Each row is a point. Any point is a mix of the corners, with weights that add up to 1. It lies inside the corners' shape when no weight is negative. Is each point inside? If not, which corners have a negative weight?

Corners:
(1): [ 22 -21 -40]
(2): [26  2 48]
(3): [29 44 32]
(4): [-92  34   7]
Points:
[ 10  -8 -22] -> inside
[ 3 22 11] -> inside
[-62  27  14] -> inside
[22  4 42] -> inside
[  3 -14 -26] -> outside (3)
[-78  31   7] -> inside
[-65  17  -2] -> outside (3)
[-47  16 -17] -> outside (2)
[45 27 22] -> outside (4)

Corners:
(1): [  8  51  21  21  15 -20 -26 -33 -71]
(2): [  3  20   3  14   5 -41   6   7  32]
(3): [ 47  -2   5   9  -2   9 -45 -12 -16]
(4): [-17  18  -8 -16 -50 -20  21   3   6]
(5): [ 18  27  31 -20 -79  22  13  30  16]
(6): [  6 -34  95 -25 -70 -41 -13  55  23]
(7): [-28   8 -56  66 -27  22 -19  51  40]
(8): [ -5  30  12   6 -40 -53 -43  21  13]
(9): [-10  11 -42 -50  25  65 -35  49  31]
(10): [-28   3  35 -51  39  26 -41 -45  -3]
Points:
[  6  14  15 -14 -25  -9 -11   1  -2] -> outside (7)
[  1   9  33  -7 -20   3 -33  14  -7] -> outside (2, 4)
[  8   7   8  -2 -28   7 -10  13   5] -> outside (8)
[ -7   8  19  -4 -25 -16 -23  16  13] -> inside
[ 17  25  -6  16 -21  -2 -16  10  -1] -> outside (6, 10)
[ -7  23  36 -29 -25 -18 -11   8  -1] -> outside (3, 7)
[  9  21  19 -13 -54   9   3  20  11] -> inside
[ 18   0   1 -18   0   5 -30   9  11] -> outside (1, 5, 7)

Corners:
(1): [ 56 -26   8  -4   6 -11  17  15  29  21   6  16   8 -11   3 -10  -5  21]
(2): [-14 -18  23   6  -4  -9  15  -6 -18 -21  10 -11  -2  -9 -17  10   5  -6]
(3): [-19   4 -25   7  -7  -3  16  -9  27 -12  -2   7   2 -16   8 -21  -7 -15]
(4): [ -6 -26  10 -21 -23  10 -17   4  29  20  18  -7  -6  -1 -15 -11  -1  -7]
(5): [-15   5   1 -11   9 -17  -5  -2  17 -11 -29  20 -10   6 -16 -14  -4 -10]
(6): [-25  -3  -9 -10 -25  55  18   7   7   2  10 -15  14  17  -8   7  11 -17]
(7): [-27 -27   6   4  10  16   4   6  13  15  -3   3   7   7 -10 -13  -1  -3]
(8): [-25  -1   5   9 -35 -18  16  25  21  -2  12  -8  -8  -3  10  56 -24  -2]
(9): [-20   5  -7   3   3  -1   1   9 -24 -14   8 -21  67   0 -24  14   6   4]
(10): [ -6   2 -13   9 -30   1   0   1 -10   2  -7 -10  11  -5 -15  21  12  37]
(11): [ 20 -21  20 -15 -11  33 -16   5  11  -5 -18  -6 -16 -20  -5 -28   2  -1]
(12): [ 23 -17 -12  -3   5 -14 -13  -5  12 -18 -28  32   2  52  49 -15 -17  -3]
(13): [-21   8   8  -3 -11   6   1  -8   3 -11   5  27  17  -4  -4 -13  -1   9]
(14): [ -8  -3 -20  -3  25   6 -10  -4  20 -15   7   1  -7   3  -9 -15   0   3]
(15): [-20  -8  17  -6 -25 -25   7  -6 -28 -24  -3  -3  -7  -2  -6 -18 -34  56]
(16): [  1   7  21  28 -15 -22  16 -12   4 -26  -2  -6 -12  23   9 -18 -22   8]
(17): [ -7 -12   5  14 -24  -3   4  31   6 -10   6  -3  -7   7 -13 -19  11  -8]
(18): [-30  29   0  14   6 -24  13 -16 -95 -11   4 -12  -1  10  -1  32 -26  -8]
(19): [-31  12  11  -4   8  -8   3 -10  -1   9  -5 -11 -18  23  31 -25  -1  -9]
Points:
[-5 -3  2  4 -1 -8  1 -1  5 -6 -3  3  0  2  1 -6 -5 -2] -> outside (6, 15)
[-13  -3   2   1  -7  -3   4   2   6  -8   2   0  -1   3  -1   1  -7   3] -> inside
[ -2  -7  -3   7  -4  -2   6   4  12  -7  -8   2 -11  10  11  -7  -5 -10] -> outside (4, 9, 13, 15)
[-11  -5   8   3  -9   1  11   4  -9  -1   9  -3   6 -13 -20   9  -4 -18] -> outside (10, 12, 14, 15, 19)
[-12  -4   6   4  -9   0   7   2  -6  -5   6  -8   4  -2  -6   0  -3   5] -> outside (5, 12)
[-13  -5   3   5 -15  -5   6  13   5  -7   3  -3   1   4  -4   3  -4  -1] -> inside
[-10  -9  -3  -3   0   3  -2   3   9   1  -4   6   4   9   2  -7   0  -8] -> outside (15, 16)
[-7 -4  7  3 -5 -1  1  3  3 -4 -1  0  1 11 -1 -4  0 -1] -> outside (3, 15)

Corners:
(1): [-66   5  44  27  37  20  32  52  38  39  20 -18  47  16 -18  31 -16   9
 -36 -45]
(2): [-38 -24  31  31 -24 -32 -13 -25 -14 -26 -21  35 -10 -55 -68  41  31  29
 -43 -40]
(3): [-35  61   4  22  26  40  47  18 -29 -18   2 -29 -10  24 -23  -2 -20 -48
  -7  62]
(4): [-10  67 -35 -14   1  25 -53 -10   3   0   9  35  -8 -56  27  35  15 -34
  40  10]
(5): [  2  50 -58  50 -15  34  46  26 -60 -19   8  37  24 -29  46 -27  37  -6
  -1  -4]
(6): [ 28 -16 -62   0   3 -32 -94  22  37 -12   0 -18  21 -23   0  41  60 -50
 -21 -62]
(7): [ 42  29 -80 -22  47 -50 -42  21  23  47 -15  25 -20 -57 -42 -53  73 -15
  13  11]
(8): [ 20  19 -22  39 -50   6  35  -7 -77 -25 -38  46 -32 -35 -12  24 -11 -18
  -1  33]
(9): [  1 -29 -85 -31 -46 -30 -68 -42  -4  44  15   6  -4 -65   4  52  -3 -44
  57 -12]
(10): [ -3 -27  42 -37 -42  28  18  26 -26  35 -36  20  25   2  20 -23  -3  31
  51  49]
(11): [ -9   2   0  92  62  15  68 -15   3 -23 -24  -4  52  39 -56   7   8  22
  -8  11]
(12): [-16  71 -19 -15 -60 -47 -95  17  13 -14 -15 -20   8 -43  16  27  -3 -20
 -12 -59]
(13): [-14  -7 -28   9  29 -34  73   1 -40  39  20   6  38  39  -5 -13  53 -18
  22  -8]
(14): [-88 -19  23  43   9 -49 -11  84   7  -4  29  36 -23  59 -87 -14 -15 -39
  10 -91]
(15): [-56  31  23  91  -8 -14  92  75  24 -20  31  35  27  59 -56 -36  -5  26
  17   6]
(16): [ -4  42   1 -28 -17 -34   0  27  -7   5  55 -42  -2 -30  53 -32 -20  19
  54  23]
(17): [  8  36   3 -31   7  38  33  47  46  36  34   6 -15  45 -64  10  15  10
 -20 -47]
(18): [  3  70 -20 -61 -46  -9 -52  30 -76  32  30  20 -17  -9 -29  22  55  10
  53  51]
(19): [ -8 -23 -20 -35  13 -45  -1 -10 -49 -36   2  -1  14  32 -45  19 -18 -32
 -16  16]
(20): [-69  85  14  23 -15 -33 -19  64   3 -26  10 -34  31  74  95 -20 -38  42
  24  11]
(21): [-68 -36  25  45  19  17  69  77  40  -3   6  36   5  40 -46  49  -4  29
  31 -78]
Points:
[-16  17 -11  15  -3  -9   3  22  -9  11   6  10   6 -21 -16   2  18  -8
  14  -7] -> outside (17, 19, 20)
[-23  26  -3  22   4   3  24  27  -3  -3   8   8   9  10 -19   2   4  -3
  12   3] -> inside
[-19  20  -8  -2 -21  -2  -3  16 -20  -1   4  15   5  -1 -16  28  11  -4
   7   0] -> outside (7, 11, 14, 16)
[ -7  28 -24  16   1  -3   3  27  10  12  14  14   4  -9 -21  12  20  -8
  12 -32] -> outside (2, 3, 10, 19, 20)

Corners:
(1): [-38 -58 -54  -4  -6   6  10   0 -37 -11  44  26  -5   5 -45  12 -34  -3
  32   4]
(2): [ 59  48  40 -60 -30 -10   1 -29   0  13 -21 -23 -23  -3  24  10   8  19
  -1  11]
(3): [-54 -25  15  17 -18 -22  -4   9  -7  -1  47  27 -38  29  -3 -15 -53  -9
  31  18]
(4): [-28 -64 -40 -39  50  -2  20 -51 -19 -27  17   8  12  -3  44 -35  29   7
 -30  18]
(5): [ 33  23  30 -23 -18  11  -5  24  31  16 -28 -23  26 -37 -19  -2  33 -20
  -1   8]
(6): [ 64  -8  42 -30  29  -9  11   2  36  69 -18 -35 -29  -3  53 -11  14  17
  -9  -8]
(7): [  9 -23 -18  16 -21  39  -9  15   8   0  23  23   3  15 -38  20   8  11
 -17  14]
(8): [ -5 -14 -51  -5   0 -11  10 -15 -16 -12  44   9   6  51  12  30 -22   7
  30 -16]
(9): [ 34  25  11 -12  -3   6  16   9  10  31 -21   8 -39 -21  11  -7  -3 -12
 -54  -4]
(10): [ 52  23  42 -11 -30 -12   0  19   4   1 -39 -29 -38 -73   4  11  15  28
  -4 -34]
(11): [ 24  14  59 -30 -12  24   6  -8   5  44  -1 -42  17 -47  41  34  -1  36
 -12 -22]
(12): [ 24  12   1 -29 -18 -19  25  -1  21  32 -87 -21  -6   2  22 -16  25  16
 -12  13]
(13): [-29 -66 -51  37   1 -15 -30  18 -16  14  53   7 -33  16  -7  11 -28  -7
 -26  33]
(14): [ 13 -29  28 -21   6  10   6 -60  -8   7 -35 -21  -5  12  52 -20   6 -27
 -24  11]
(15): [-54 -36 -28  11  12 -10   7   9 -28 -13  95 -10 -34  42 -28  23 -11  -5
  -3  -2]
(16): [ -1  44  29 -17 -13 -19 -19   0  -4  40 -42  -6 -71 -35   2 -25  -2   9
  -1 -33]
(17): [ 49  52  35 -51 -12  48  17  11  16  12 -74 -58 -12  -7  25 -26  10   5
  -8  -9]
(18): [ 33  13  33 -38  31   0  -9 -31   8   1   9  10   9  59 -18 -57  -2 -20
 -62  11]
(19): [-39 -49 -50  10  22  -7   9  43 -60 -17  25  45 -32   3 -24  19  -4   5
   0  -4]
(20): [  5 -14  23  13   2  12   3 -36   3   9  28 -33  26   4  17 -48  18 -17
 -18  39]
(21): [-16 -39 -44  -9 -34 -15  -5  23 -37   1  52  18 -51   9  18 -14 -20   0
  24 -38]
Points:
[  8  -6   7 -12  -6   2   2  -3  -2  12  -6  -3 -15  -3   9  -8  -1   3
  -9   1] -> outside (15)
[  7  -8   8  -8  -1   1   2   2   2  12   1  -9 -14  -4  11  -9   3   1
 -15   1] -> outside (1, 2)
[ 21   1  11 -15   1   1   4   3   6  21 -10  -7 -12  -6   9  -3   4   8
 -13   4] -> outside (14, 15, 21)
[  5  -6  11 -15   2   0   4 -10  -4   9   3 -10 -13   4   8  -3   1   0
 -11   6] -> outside (21)
[ 17  20  23 -12 -10  12   2   9   3  11   9  -9 -12  -9 -18   9   0   9
  -2  -5] -> outside (4, 12, 13, 14, 21)
[ -2 -11  -5 -11  -1  -7   6  12  -9  12  11  -6 -21  -7   6   2  -1   6
   3  -3] -> outside (7, 14, 18)
[ -1 -15  -1 -12  -3   1   3  -6 -10   6   5  -4 -12   2   5  -6  -1   1
  -1   2] -> outside (9)
[ -8 -32 -15   0   7  -3   7   6 -11   3  22  10 -10   4  -9  14  -6   1
 -12   2] -> outside (2, 16, 17, 20, 21)

Corners:
(1): [-40  -7  11  -7 -44  11  15  -1 -63  46  36 -15 -15  59 -26 -32  -8  60
  23 -29]
(2): [ 35  34 -37  -2  48  -5  27  -3   5 -11 -46 -11  14  -9  -6  12 -21 -24
 -30  15]
(3): [ 15 -15  13 -15 -26 -18 -47  41   6  59  54  13 -26  42  38  15  88  54
  17  -5]
(4): [-25 -47 -12  42 -55  35  19  26 -42  18  15  14  -7  29 -11 -17   2  45
  25  61]
(5): [-27   4  -7 -35 -49 -45  51 -25 -52  26   5 -53 -29 -13 -36  28  29  60
  41  21]
(6): [ -8  37 -31   4  35  50  63  -8 -38 -33 -12 -57   4  -6 -10 -17 -17 -20
  29  72]
(7): [  9  47  -5 -18 -25  26  42  -7  -6 -75 -67 -23   6 -25   9   6 -28 -25
  13  13]
(8): [  2 -34  56 -22 -13 -69  -9  77  27  21  14  15  -5  -8  40 -21  53   7
  13 -48]
(9): [ -3   7 -19   6  21  -2  45   0  26 -45 -23 -34 -13  11  14  31 -25 -23
 -11  37]
(10): [  4 -23  25   1 -56 -25 -95   3  18  13  35  41  -2  27  16  -5  24 -10
  16  25]
(11): [ 11  21 -23  33  15 -10  30  23 -32  -5 -17 -50 -13   9  16  38 -31  24
  26   7]
(12): [  2  34  -4  29  12  14  25  36 -29 -46 -65  -1  -5  38   6  30  27 -27
   9  60]
(13): [-11  13  61 -18 -18 -28 -39   4  12  61  32  86 -17  -8  69  32  26  -4
  -9 -19]
(14): [ 23   6 -20  17  10   1  22 -39  21 -42 -26 -44  46  -6 -16  23 -25 -33
  35   7]
(15): [ 14 -27 -22 -30 -32 -81 -45   6 -29  28  54  69 -17  36  44  65  20  24
  37 -30]
(16): [-14 -23  52 -34 -23   1 -53  37   6   0  42  36 -23   4   3  30  13  18
  39 -11]
(17): [-26  19 -48  36  53 -20  17  38  36 -25 -23   5  28   2  22  10 -24 -12
  -5   7]
(18): [-28 -45 -50  35 -53   5  -2   4 -44  -7  26  -2 -14  -7 -19  10   9  -3
  24   2]
(19): [ -9  -6  28  24  36  21  32   5  16 -61 -14   2 -42 -44  12 -31  -7   0
  21  -9]
(20): [ 13 -31   4 -12   5 -17 -49  -6   0  11  44 -28  38   3  30  25  50  50
 -15  11]
(21): [ -9  11 -42 -13  62   8  29  -5   0 -24 -63 -38  16 -13  26  17 -42 -22
  34  10]
Points:
[  0  10 -29  15   9   9  15   5 -10 -25 -16  -7  -3  12  -1  12 -20 -10
  19  20] -> outside (5, 8, 13, 20)
[ -8   8   5  -2   4   2  11  16  -5  -1  -3 -11  -9  10  14   5   6  14
   9  17] -> outside (14, 15, 18)
[  1   6  -9   6   0  -9   8   8 -12  -4   0  -8  -3   6  14  19  -3   5
  20  10] -> inside
[-10 -18  27 -26 -35 -32 -46  24 -26  37  49  14 -28  27  21  31  45  30
  33   3] -> outside (2, 4, 7, 14, 17, 19)
[-26 -17 -21   8 -53 -32   6  16 -16  26  13   6  -2  27  13   6  -5  20
  25 -16] -> outside (2, 6, 12, 16, 19, 20)

Corners:
(1): [-14  -8 -13  65 -50  24 -18   1 -50 -30 -20 -21  17  -8 -44 -12  17   2
  63  13]
(2): [-16   4  26  52 -46  17  11 -43  22 -26 -22  25  33 -39 -29 -41  -6 -14
  41  26]
(3): [-18  66   0 -27  -6 -19 -44  12  18  59  21  19 -13  29  72 -53 -54   0
 -20   3]
(4): [ -6  29  77   0  33 -58  12  14  -1  58  26  63  24 -23  62 -43 -42 -42
 -45  14]
(5): [ 29  15 -17  61 -58  19  75 -37 -47 -26 -62 -24  70 -23 -36  11  66 -20
  15  38]
(6): [ 46  40  12  -1  10 -43  29   2  -5  -1   4   4 -50  23 -14 -30   0 -18
 -23  18]
(7): [-23   5 -18  -2 -56 -35  -2  14  53   7 -36   1 -13 -17 -75  15  40   8
  72 -22]
(8): [-50   1 -26   0   9  -4 -77 -27 -18  28  21 -32 -26 -21  17  48 -55 -25
 -13 -12]
(9): [-11  51  43   7 -49  21   9  19  -6 -23 -32  -3  39 -31 -38 -12   8 -38
  17  29]
(10): [ 21 -26 -39  30 -50  37   1  19 -10 -28 -17 -15   8 -41 -52 -34  17   9
  22 -19]
(11): [ 41  12  23  -3 -25  31  31  48 -12  23  15  19 -17  -7  -1  14   6 -47
   9  89]
(12): [-17 -19  10  28 -69  12 -12  -3  12 -38 -15 -34 -17 -14 -12  12  11   7
  59 -37]
(13): [-17   8  29 -22  27  -4 -14 -25  -3  47  40  51 -19  53  -1  14   4  -7
 -84   5]
(14): [  2   4 -23 -33  38 -22 -15  -8  -9 -11  51  24 -17  28  27  42 -68  13
 -26  19]
(15): [ 26  18 -15  41  -7   8 -11  23  25 -12 -12 -26   9 -24 -49 -25  37  39
  36  13]
(16): [ 38  58  25   5  -3 -56 -32  37  74  18  43  80 -39   2  20 -44 -14 -45
 -74   0]
(17): [-35  -7   6   8 -22   4  -4  10  -3 -38 -50   8  34 -29  -2 -49  57 -12
  31  33]
(18): [-21  35 -15   5  32  16 -14   7  37  21  33  32 -24  21  25  28 -45 -55
  -3 -46]
(19): [-32  17 -13  19 -38   9  40  -3 -30 -45  16 -59  72 -49 -62 -15  54 -25
  41  25]
(20): [-95 -19 -12   2  14 -30 -13 -10   9  -2  17  -3 -23  21  23  14 -45  24
 -50 -22]
(21): [ 28 -13 -26   7 -29   4 -31  46  22 -31 -27 -43   8  26 -39 -26  24 -36
  39 -18]
Points:
[  3  18   5  10 -19  -6   1  10   9  -2   3   5   2   1 -12 -15   0 -13
   3   3] -> outside (8, 17)
[ -9   8   4  16 -18   0  -3  -4   7  -8  -1   6   4 -10 -11  -9  -5  -7
  11  12] -> inside
[ -2  21  -2   1   9 -20 -13  -3 -13  23  33  -6 -12  20  14   3 -16  -5
 -32  16] -> outside (2, 7, 9, 10, 17, 18)
[ -2  15   7  20 -18  -4   7  -1  -1  -3  -9   9  15 -11  -5 -12   9 -19
   3  11] -> inside
[  2  19   2  11 -21 -13  -4   4  12  -4  -7   3   2  -6 -19 -13   7 -12
  12  -1] -> outside (11, 20)

Corners:
(1): [ 24 -18 -47 -46  14 -55 -14  40 -27  19  44 -18  29 -15  65 -40  49  33
  34 -54]
(2): [-39  29  75  69  27  21 -15 -66  16 -58  13  26  16  28 -18  66 -14  48
 -14 -26]
(3): [-21  64  34  -9  13 -39  33 -44  -5  -8  17  25  16 -15 -55 -17  50 -45
  -5  62]
(4): [ 22 -31  26  28  40 -44  -3 -40 -16 -14  36  46 -22 -32   5  20 -44 -24
 -41  -9]
(5): [ 18  -9  24  33 -10 -18 -28   7 -45 -24   7 -11 -10  14 -27  38  -2  -1
   8 -24]
(6): [-28  36  56 -54  23 -64  19  22 -17 -29  39 -40  -6 -27  50  12  34  62
  -3 -84]
(7): [-25  52  88  69  -7  -5  20 -54  14 -57 -30 -36  49  18  -4  55  38  52
  41 -51]
(8): [  7 -53 -67   6 -49  -8  21  42 -21 -43  35 -58 -30  36  71 -26 -46  29
  26   5]
(9): [  1  61 -43  42  10  35 -36 -69 -19 -33  44  12  -3  17  45  71  35   6
 -56   3]
(10): [ 30  38 -64 -36 -44  20  40 -13 -33  63  59 -74  46  -7 -67  22   1  30
  46  70]
(11): [ 86  13 -47 -22 -44  18  -7  37 -47  -2 -17  27 -26 -22 -53 -41   1  54
  22 -17]
(12): [  3  12 -65  36 -18 -33  15  57 -30 -25  38 -43  -2   4  14   5 -47  -4
  -1  95]
(13): [-32   0  22  -8   6 -33 -29  -9   9  22  36   7  -2 -56   7  18  12  31
  -7  11]
(14): [ 39  -3   2  18 -29   2 -29   2 -16 -30 -41   7  23   4 -50 -30 -24  -3
  25  -7]
(15): [ 57  20  61  46 -42 -46 -43  44  16 -51 -35  69 -35  -5 -46  -8 -41  39
  16  -8]
(16): [-30  24  20 -37 -37 -18  39  -6  30  45 -20  22  29   1  25 -12  33   3
 -29  -5]
(17): [-39 -13  34 -46 -10 -75  21 -43  35  11  20   6  -2  16  90 -55  26  62
 -42 -28]
(18): [-33  47 -16  85 -52 -26 -40 -56  18 -24 -32  66  32  35  29  40 -35 -13
  14  92]
(19): [ 27  61  -2  40 -29  42 -20  -9  -7   1 -28 -20 -40  -3 -74   8 -27  25
  30  49]
(20): [ -3 -29 -26   3   8  10  -1  16 -29 -43  24 -49  -8  15  67  62   6  15
  16  21]
(21): [ 47  -7 -64 -52  -3 -74 -17 -12  10  61 -31  55  -6 -56 -83 -33   5 -64
 -24  70]
Points:
[  3  14 -13 -15 -18 -25   1   8  -5   2  12  -3   4  -6   0 -12  -2  25
   9  20] -> outside (4, 5, 7, 9)
[  6   9 -18   5  -3 -11   0 -11 -20  -4  22  -1 -12 -10 -14  21 -12  -3
  -9  28] -> outside (1, 7, 14, 15, 17)
[  3  44  10  -3 -17   8  -4   1 -12  -6  17  -3 -11  -6 -20  16   8  34
 -18  17] -> outside (1, 4, 7, 8, 18, 21)
[ 10  17   8   9 -12  -9 -10  -9 -11 -21   2  -6   1   2 -10   9   7  24
  17  -1] -> outside (4, 12, 16)
[  8  23 -11  -3 -10 -16   2 -18  -8   6  13   0   9  -9 -19   9   7   5
  -1  23] -> inside

Corners:
(1): [-31 -66   0   8  17  25  36  34  -5 -75  21 -49  46 -50 -11 -53 -26  19
  61 -19]
(2): [-58  24 -32  10  15   1 -40 -28 -23   7 -10 -24  34  16  -2  23  13  27
  44 -38]
(3): [-39 -50   7   7 -32 -47 -36 -75   5  12  -3  10 -12  10  -7   2  14  38
 -10  16]
(4): [-41   5 -36 -55   1   2 -30   7 -30 -10  -8  -6 -25 -56 -13 -19  27  35
  61  29]
(5): [ 16 -11  49  23  -6  26   1 -53 -93   0 -14  45  18  85  30 -34  60 -10
 -10 -37]
(6): [-17  28  -8 -44  15   5   5   3   7 -12 -32 -19 -21  76  -6  40  51   4
 -29 -31]
(7): [-32  38  33  13   3   5   1  20 -23  43  -9  44  -4  67  63  42 -21  11
 -53 -18]
(8): [ 59   9  10 -10  -6 -14 -16   6   1 -45  35 -46 -42   2  16   2 -39  23
 -20  42]
(9): [-27 -12 -46 -53  25  27  28   1  38 -46 -15 -39  40  45 -27  -7 -80  -6
 -14  40]
(10): [ 46 -75 -21  -9  -3 -16  25 -68   2  -3 -10  25  39 -18  -9   5 -65 -19
  64 -37]
(11): [-22 -18  48 -19  36   8  -8 -22 -86 -35  22 -59  36 -53  36 -58  57 -22
  47  -9]
(12): [ 54  -7  13 -11  30 -26 -23 -72  27 -51 -32   7 -46 -29  43   5 -49 -43
 -51 -10]
(13): [ 65 -39 -47 -29   2 -11  40 -69  23 -70   7 -41   8   6 -16  50 -34  14
 -28  15]
(14): [ 40  35  -5 -56 -28 -34   2  11 -81 -60 -40  11  20  77 -19 -17  46 -29
 -47 -45]
(15): [-34  -2  -5 -60  31 -50 -14 -24  -3 -29  26  20 -30  11  54  -6  56 -10
 -10 -13]
(16): [-42 -47  -8  16  53 -16  16  -2 -56  13 -22 -29  48  39   8   5  32   3
  18  -7]
(17): [ 37 -24  -8  64 -29   4 -11 -44 -25  35 -23  40  12  -3  35 -32 -37 -46
 -19 -30]
(18): [  2 -72  15 -46  12 -22 -27  30  50 -48  19 -56  23  34  57  69  54  54
  13 -24]
(19): [ 45  12 -10 -24 -37   2 -25  24  13 -58  18  11 -23  40   5  56 -12 -12
 -17  41]
(20): [-62 -38 -42 -28  19   6  -6  -4 -84 -45  55  -1 -10 -90  -3 -54 -38 -38
  43 -19]
(21): [-95 -60  -4  28  80  22 -15 -26 -27  32  74  44  66 -66 -10 -19 -57 -10
  31 -40]
Points:
[ -8  -5  19   7   9  -2 -17 -26 -35  16 -20   2  21  37  18  -6  11   4
  -5 -21] -> outside (1, 13, 15, 19, 20)
[-13 -10  -7 -27  23   1  -1  -5 -21 -32   6 -17  11   9   9   4   3  -2
   9  -8] -> outside (3, 17)
[-16  -9   7  -1  13   6 -19 -18 -22   0   4  11  11   5  17   0 -13  -5
   0 -18] -> outside (1, 13, 15, 16)
[  8  -3 -13 -37   4  -9   1 -18 -22 -48  -7 -25  -7  16  -5  -1  10  -1
   3   6] -> outside (7, 17, 18, 21)
[  1 -13 -12 -12   6  -4   0 -23 -17 -24   2  -2   3   3   7  -6 -13  -9
  -3  -4] -> outside (18)

Corners:
(1): [ 14  -5  35 -13   4   6   8  21  12  -4 -13 -72  12  22   3 -15 -25 -18
 -19  72]
(2): [-44 -27  -5 -14 -14   5 -22   0  39  16  17  -3  48 -37 -36 -25   8 -33
 -13   4]
(3): [ 16  14  20 -63   2   6 -17 -12  37  -4 -34 -40  19 -11  13  -6  19 -15
 -31 -22]
(4): [ -5  13 -53   4 -20 -11 -14  10  23 -24 -23 -20  30  -4  29 -24  12  -1
 -12 -20]
(5): [-16 -74 -20 -10 -25   3  -4   4   9 -17  -1  -8  48  36  10  20 -25  -2
  82   1]
(6): [-79 -57 -12  15  14  37 -14   7 -76  34  42  17  -4   7  53 -42 -51  -8
  61  34]
(7): [ 64  -7  20   2 -34 -14 -40 -18  23  29 -29 -10 -25  17  52  16  27 -47
 -41 -19]
(8): [  2   2  28   0  22  13 -21  31   3   4  26 -35 -22 -30  58  15  15 -12
 -95  16]
(9): [-14 -51 -23 -18 -28 -11  25  15 -10 -31   1 -35 -10   3 -27  -3 -17  20
 -15 -36]
(10): [-23 -10 -27  13  -4 -15   2  15  -1  11  22 -11 -37  -1  52 -31 -62  -1
   4  17]
(11): [-22  25 -50  -5  -1   6  22 -26   1 -31  20 -20  -4 -49 -26  -9  -9 -11
 -20  21]
(12): [ -9  19 -23 -12   1   2  -7   5  42  17   7 -49  33  10 -27  43  -8  18
  23  -3]
(13): [ 41  -3  40 -20 -14  26  35  18  -5  -5  33  27   0  28   1 -21   7 -14
 -40  12]
(14): [ 40  25  22  14  -3   8  11   3 -23 -11  -5  -1  21 -37  10 -24  -7   9
 -28 -48]
(15): [  1 -10   7  10  21 -32 -22  10  20 -18 -42 -15  16   7  -8  20  13  16
 -19  -9]
(16): [  2  -7 -24 -26 -35 -20  -6  -4  -8  -1 -38  19  38 -33   5  15  22 -19
 -10  -6]
(17): [ 33  49 -26   7  -7  61  25  41  -2 -49   4  25 -27   0  20   2 -20 -35
  -1 -14]
(18): [-35 -17 -52   3  22  42   8   3  10  45  15 -13  14 -13 -15   4 -27   3
  28  11]
(19): [ 56 -35  43  -5 -21 -13  23  19 -17  25  21 -10 -40  -2 -13 -13   6   7
  -2  59]
(20): [ 38  25  20 -12  -3 -53  19  -1  29  31  -9 -43 -25 -10   0   4  61 -46
 -32   1]
(21): [-46 -38  28  20 -43  -1  22  -3  -6  19  20 -16 -46  -6  29 -29 -19  -1
 -41  -2]
Points:
[  5 -16   0 -10 -19   2   2   6   3   9  -2 -10   9   1  10 -11  -4 -11
   3   1] -> outside (8, 11, 15)
[ -1 -11 -24  11   1   0  -2   4  -9   7  -7  -2  13  -9   2 -14 -14 -15
  30  28] -> outside (3, 8, 9, 12, 13, 21)
[-10 -11  -4  -6  -8   5   0   8   4  -2   3 -10   5 -12  12 -10  -1 -16
 -22  -1] -> outside (12, 19)
[ -1  -4  -7  -5  -7   6   2   8   8  -5   0 -12   5   2  12  -1  -7 -10
  -6  -5] -> outside (19)
